Each row is a point. Two turns around zero, p and q, are shown by what they do to some points. Where does a point land after both, in the order given? Backwards means that the second turn is done in reverse. Each puzzle has new turns, and all numbers are rounded.

Turn p:
[-1.79 -1.51  0.98] => [-1.27 -1.16  1.87]
[-0.42  0.09  1.05] => [0.06 0.28 1.10]
[ 3.80 -0.91 -0.48] => [ 3.21 -1.36 -1.82]
[-0.22 -1.08  0.49] => [-0.03 -0.97  0.71]
[-0.47  3.09 -3.86] => [-1.93  2.55 -3.80]
[-0.90  0.31  1.81] => [-0.05  0.65  1.94]
Turn q:
[ 0.47 -1.00 -2.00] => [-0.02 -1.99 -1.12]
[-1.23 -0.31  1.09] => [-0.99  0.54  1.24]
[-0.49  3.71 -1.47] => [-0.58  2.33 -3.23]
[-0.29 -2.62  3.22] => [ 0.25 -0.35  4.14]
[ 1.54  0.23 -0.84] => [ 1.34 -0.52 -1.03]
Where do these land?
p, then q: [ 0.58 -0.37 -2.49] => [-1.07 -1.86 -1.44]
p, then q: [-0.14  0.88 -0.21] => [-0.19  0.58 -0.69]
q, then p backwards: [-1.61 -3.09  4.17] => [-2.97 -0.95  4.45]
p, then q: [ 1.54  0.85 -0.41] => [ 1.02 -0.32 -1.45]
q, then p backwards: [-0.38  1.74 -1.06] => [ 0.18  1.19 -1.69]

Turn p:
[ 2.42 -1.22  1.12  0.75] => [-0.64 -2.22  1.95 -0.14]
[-2.46  3.75 -2.38  0.70] => [ 2.82  3.40 -1.55  2.08]
[-0.41 -0.03 -0.98 -3.48] => [ 1.03  0.16 -2.06 -2.81]
[ 0.08 -1.55  0.11  1.64] => [-1.43 -1.08  0.15  1.36]
[ 0.38 -0.95  2.13  0.39] => [-1.77 -0.27  1.51 -0.50]
Turn q:
[2.57 1.07 1.42 0.68] => [ 1.89 -0.15 -1.21  2.27]
[ 0.01 -1.01 -0.95 -1.17] => [-0.56 -1.44  0.68 -0.67]
[-3.84 -2.71  0.82  0.86] => [-2.09  2.35  3.52 -1.08]
[ 2.93  1.49 -0.20  3.15] => [-0.14  0.51 -3.01  3.38]
[-2.37  0.47 -0.47 -1.68] => [-0.02  0.32  0.59 -2.90]
[ 0.70  0.69 -0.63 -1.83] => [ 0.91 -1.59 -0.59 -1.00]
Where do these land?
p, then q: [-2.50 -0.74 -0.58  0.84] => [-1.75  1.14 -1.56 -1.01]
p, then q: [ 2.58  0.21 -2.84  0.40] => [-1.08 -1.92  0.78  3.08]
q, then p backwards: [ 0.46 -3.20  2.17 -1.59] => [3.19 1.27 1.38 1.99]
p, then q: [ 1.34  2.40 -1.47  1.44] => [ 0.65 -0.10 -0.94  3.24]
p, then q backwards: [ 0.66  0.54 -0.10 -1.72] => [-0.74  0.98  0.17 -1.47]
q, then p: [-2.53  0.79  2.82  0.64] => [ 2.36  1.58  2.47 -1.11]
